Each row of a before or after table is a point. One or more steps were done to the points. Then noise was added and the rows were shuffled. The steps act on how far a point lies along the listed directions, d1 being the first. Write out the steps. A step turns or swaps two directions, mirrors them in a line or flattens them onto one, adds a multiple of one to another, or multiplies one. Angles are multiples of 10 degrees, from the lower direction toward the higher: turns from -170 to 170, lines from 10 to 170 but not 90. Use the fewest steps. Two steps may share a direction if one is a turn and the other turns, adds or multiplies; they go together, in the order done. Otherwise the lowest direction goes first.

Directions:
(1): [-0.05 -0.40]
(2): [ 0.40 -0.05]
Before (8 x 2):
[[ 0.06 -0.48]
 [ 0.02  0.75]
 [-0.05 -0.40]
 [-0.27  0.13]
 [ 0.12  0.44]
 [-0.05  0.24]
 [-0.04  0.05]
 [-0.09  0.08]]
After (8 x 2):
[[-0.04  0.08]
 [ 0.16 -0.49]
 [-0.10  0.05]
 [ 0.05  0.49]
 [-0.10  0.72]
 [ 0.01 -0.39]
 [-0.09  0.21]
 [-0.32  0.08]]
Steps: turn d1 and d2 by 10 degrees

Directions:
(1): [-0.26  0.06  0.10 -0.58 -0.08  0.05  0.46 -0.14]
(2): [ 0.35  0.15 -0.32 -0.01 -0.39  0.47  0.16  0.12]
Before (11 x 8):
[[ 0.23  0.14 -0.43 -0.52 -0.66  0.52  0.53  0.13]
 [-0.02  0.00  0.01 -0.22 -0.12  0.09  0.23 -0.14]
 [ 0.49 -0.01 -0.25  0.37 -0.16  0.25 -0.18  0.11]
 [ 0.18  0.22 -0.29 -0.46 -0.48  0.64  0.63  0.24]
 [ 0.09  0.06 -0.20 -0.36 -0.53  0.48  0.43  0.17]
 [-0.17 -0.26  0.44  0.35  0.39 -0.47 -0.31 -0.10]
 [ 0.12  0.12  0.13  0.27 -0.11  0.09  0.07  0.18]
 [-0.04  0.01  0.18  0.29  0.36 -0.26 -0.36 -0.06]
 [-0.21 -0.06  0.00 -0.38  0.00 -0.04  0.34 -0.07]
 [-0.03 -0.03 -0.04  0.15  0.08 -0.01 -0.19  0.18]
 [-0.21  0.08 -0.13 -0.53 -0.34  0.23  0.39 -0.08]]
After (11 x 8):
[[ 0.28 -0.16  0.10  0.50 -0.01 -0.02 -0.30  0.05]
 [-0.48  0.04  0.06 -0.84 -0.22  0.07  0.57 -0.23]
 [-0.38  0.07  0.10 -0.72 -0.08  0.11  0.66  0.01]
 [-0.37 -0.03  0.15 -0.60 -0.18  0.03  0.43  0.00]
 [-0.31 -0.02  0.04 -0.77 -0.25 -0.04  0.55 -0.09]
 [ 0.08  0.08  0.17  0.34 -0.04 -0.03 -0.03  0.18]
 [-0.15 -0.02  0.14 -0.36 -0.09  0.03  0.32 -0.19]
 [ 0.36 -0.15 -0.08  0.61  0.12 -0.07 -0.45  0.08]
 [-0.26  0.01  0.01 -0.58 -0.06  0.05  0.52 -0.09]
 [ 0.04 -0.05 -0.10  0.29  0.10  0.03 -0.28  0.26]
 [ 0.25  0.09 -0.06  0.48  0.12  0.00 -0.39  0.02]]
Steps: multiply d1 by 1.6; multiply d2 by 0

Directions:
(1): [ 0.13 -0.21  0.42 -0.11 -0.04  0.47  0.10  0.51  0.17 -0.18  0.18  0.40]
(2): [-0.35 -0.41 -0.32 -0.11 -0.53  0.09  0.20  0.06  0.38  0.11  0.17 -0.26]
(3): [-0.26  0.37  0.10 -0.05  0.23  0.39 -0.17 -0.46  0.53 -0.03  0.23  0.02]
(4): [ 0.09 -0.16 -0.17 -0.14  0.09  0.48 -0.21 -0.09 -0.54 -0.12  0.42 -0.37]
(5): [-0.06  0.68 -0.10  0.07 -0.16  0.03  0.04  0.52 -0.06  0.35  0.26 -0.17]
(6): [ 0.25 -0.02 -0.66 -0.09  0.42 -0.08  0.30  0.10  0.17 -0.08  0.27  0.31]
Before (8 x 12):
[[-0.11 -0.20 -0.50  0.02 -0.19 -0.39  0.09 -0.40  0.08 -0.08 -0.26 -0.03]
 [-0.22  0.57  0.57  0.10 -0.12  0.24 -0.20  0.45 -0.08  0.08 -0.03  0.01]
 [-0.12  0.13 -0.19 -0.02 -0.41 -0.14 -0.02  0.18 -0.23  0.21  0.08 -0.35]
 [ 0.15 -0.29  0.39  0.05 -0.39 -0.04  0.00  0.11 -0.01 -0.20 -0.32  0.28]
 [-0.11  0.31 -0.43  0.07  0.01 -0.03 -0.22 -0.31 -0.05  0.26  0.28 -0.58]
 [ 0.16 -0.02 -0.61  0.17  0.15 -0.18 -0.19 -0.10 -0.74  0.00  0.11 -0.29]
 [-0.23  0.01 -0.25  0.14 -0.17 -0.04 -0.17 -0.31 -0.27  0.11  0.04 -0.70]
 [-0.26 -0.41  0.01  0.02 -0.34  0.18  0.01 -0.02  0.39  0.16  0.13 -0.01]]
After (8 x 12):
[[-0.15 -0.11 -0.58  0.03  0.04 -0.20 -0.01 -0.58  0.25 -0.16 -0.08 -0.01]
 [-0.19 -0.53  0.12  0.07 -0.38  0.14  0.00  0.02  0.29  0.10  0.04 -0.04]
 [ 0.05 -0.20  0.56  0.23 -0.62 -0.33 -0.04  0.07 -0.11 -0.10 -0.63  0.17]
 [-0.30  0.16 -0.15  0.00 -0.46 -0.04 -0.14 -0.07 -0.12  0.27  0.02 -0.45]
 [-0.37  0.06  0.02  0.08 -0.26  0.29 -0.30 -0.50 -0.16  0.02  0.17 -0.81]
 [-0.14  0.26 -0.27 -0.04  0.07  0.43 -0.30 -0.33  0.08  0.13  0.51 -0.54]
 [ 0.06  0.20 -0.80  0.17  0.36 -0.08 -0.24 -0.33 -0.41  0.01  0.29 -0.31]
 [-0.35  0.44  0.90  0.13 -0.49  0.23 -0.26  0.58 -0.25  0.13 -0.28 -0.18]]
Steps: turn d1 and d3 by -40 degrees; add 0.5 times d3 to d4; turn d2 and d5 by -10 degrees; multiply d6 by 2

Directions:
(1): [-0.12  0.47 -0.27  0.38 -0.24 -0.17  0.25 -0.07  0.15  0.07 -0.19  0.20
  0.14 -0.06 -0.19  0.63 -0.19  0.43  0.50 -0.10]
(2): [-0.07  0.18  0.26  0.11  0.36  0.27  0.26 -0.05 -0.07 -0.46  0.63  0.24
 -0.40  0.14  0.31  0.51  0.19 -0.12  0.01  0.07]
(3): [ 0.30  0.05  0.44 -0.38  0.27  0.04 -0.10 -0.53  0.47 -0.07 -0.16  0.04
  0.37 -0.13 -0.17  0.39 -0.16 -0.04 -0.32 -0.38]
(4): [ 0.16  0.16 -0.04 -0.50 -0.48 -0.08 -0.17  0.55  0.15 -0.25  0.39  0.21
  0.22 -0.40  0.38 -0.05 -0.01  0.13  0.11 -0.35]
Before (12 x 20):
[[ 0.14 -0.44  0.01  0.04  0.45 -0.21 -0.02 -0.59 -0.17  0.47 -0.94 -0.63
   0.21  0.44 -0.46 -0.54 -0.11 -0.16 -0.42 -0.03]
 [-0.15 -0.51 -0.15 -0.32 -0.47 -0.17 -0.28  0.45  0.04  0.26 -0.19 -0.33
   0.14 -0.07  0.01 -1.02  0.10 -0.24 -0.51  0.02]
 [ 0.25 -0.28 -0.03 -0.45 -0.27 -0.10 -0.55  0.15  0.11  0.10 -0.25 -0.33
   0.36 -0.03 -0.20 -0.62 -0.30 -0.31 -0.35 -0.39]
 [-0.13  0.38 -0.32  0.15 -0.45  0.00 -0.03  0.27  0.05 -0.08 -0.09  0.34
   0.00 -0.04  0.17 -0.01 -0.15  0.23  0.40  0.04]
 [ 0.31 -0.12  0.54 -0.32  0.56  0.14 -0.11 -0.48  0.05  0.05 -0.14 -0.25
   0.15  0.24 -0.17 -0.01  0.16 -0.56 -0.48  0.18]
 [ 0.17  0.21 -0.05  0.14  0.04  0.09  0.28  0.13  0.10 -0.34  0.65  0.09
   0.23 -0.21  0.39  0.43  0.24  0.21  0.16 -0.04]
 [-0.09  0.14  0.18  0.01  0.25  0.21  0.17  0.02  0.12 -0.40  0.28  0.11
  -0.12  0.16  0.17  0.68  0.20 -0.03 -0.17 -0.09]
 [-0.17  0.20 -0.19  0.33 -0.11  0.06  0.29  0.26 -0.04 -0.21  0.39  0.23
  -0.48  0.07  0.34  0.17  0.04  0.12  0.04 -0.04]
 [ 0.03 -0.37  0.16 -0.36  0.53  0.13 -0.26 -0.41  0.23  0.24 -0.57 -0.23
   0.39  0.24 -0.47 -0.29  0.00 -0.18 -0.59  0.03]
 [ 0.04  0.19  0.26 -0.24  0.19  0.10  0.10  0.12  0.21 -0.55  0.45  0.20
   0.03  0.01  0.17  0.56  0.05  0.26  0.10 -0.13]
 [-0.08 -0.43 -0.27 -0.05 -0.02 -0.02 -0.38  0.00 -0.19  0.43 -0.22 -0.35
   0.02  0.14  0.02 -0.84  0.09 -0.29 -0.11  0.22]
 [ 0.35 -0.42  0.38 -0.33  0.05 -0.03 -0.47 -0.17  0.21  0.45 -0.66 -0.53
   0.30 -0.12 -0.33 -0.87 -0.16 -0.37 -0.41 -0.08]]
After (12 x 20):
[[ 0.17 -0.13  0.07 -0.12  0.02 -0.11 -0.11 -0.29  0.33  0.22 -0.40 -0.11
   0.15 -0.02 -0.12 -0.17 -0.23  0.03 -0.49 -0.30]
 [-0.34  0.53  0.10  0.39  0.01  0.05  0.52 -0.14  0.37 -0.38  0.40  0.31
  -0.16  0.08  0.06  1.04  0.03  0.24  0.11 -0.11]
 [-0.02  0.31 -0.21  0.06 -0.15 -0.16  0.34  0.43 -0.19 -0.35  0.35  0.09
  -0.16  0.09  0.46  0.26  0.07  0.24  0.38 -0.27]
 [-0.08 -0.34 -0.12 -0.03  0.06 -0.11 -0.15  0.19 -0.16  0.14 -0.34 -0.30
   0.08  0.20 -0.20 -0.50  0.03  0.15 -0.04  0.24]
 [-0.08  0.46 -0.07  0.11  0.01  0.07  0.09 -0.24  0.25 -0.16  0.26  0.29
   0.11  0.00  0.17  0.77 -0.07  0.17  0.38 -0.21]
 [ 0.21 -0.34 -0.11  0.15  0.11 -0.04  0.00 -0.14 -0.02  0.24 -0.13 -0.38
   0.42 -0.07 -0.03 -0.31  0.18  0.00 -0.18  0.14]
 [-0.21  0.42 -0.18  0.47  0.01  0.18  0.24  0.16 -0.17 -0.40  0.54  0.16
  -0.43  0.31  0.11  0.61 -0.11 -0.05  0.32 -0.04]
 [-0.21  0.59 -0.02  0.57 -0.14  0.14  0.38  0.38 -0.13 -0.30  0.53  0.25
  -0.49 -0.01  0.27  0.55  0.03  0.14  0.71  0.10]
 [ 0.14 -0.04  0.33 -0.23  0.30  0.28 -0.20 -0.31  0.22 -0.19 -0.05  0.13
  -0.03  0.14  0.11 -0.11 -0.07 -0.27 -0.37  0.02]
 [-0.10 -0.25 -0.29  0.03 -0.19 -0.15 -0.16  0.23 -0.09  0.27 -0.50 -0.31
   0.22  0.10 -0.14 -0.34  0.09  0.02 -0.16  0.00]
 [-0.13  0.39 -0.48  0.27 -0.50 -0.25  0.10  0.52 -0.33  0.22 -0.11  0.01
   0.05  0.04 -0.01 -0.03  0.10  0.12  0.57  0.36]
 [-0.40  0.28 -0.50  0.18 -0.20  0.08  0.20  0.61 -0.19 -0.17  0.27  0.30
  -0.13  0.13  0.17  0.14  0.19  0.24  0.42  0.22]]
Steps: turn d1 and d3 by 170 degrees; turn d2 and d4 by -160 degrees; multiply d4 by 0.4
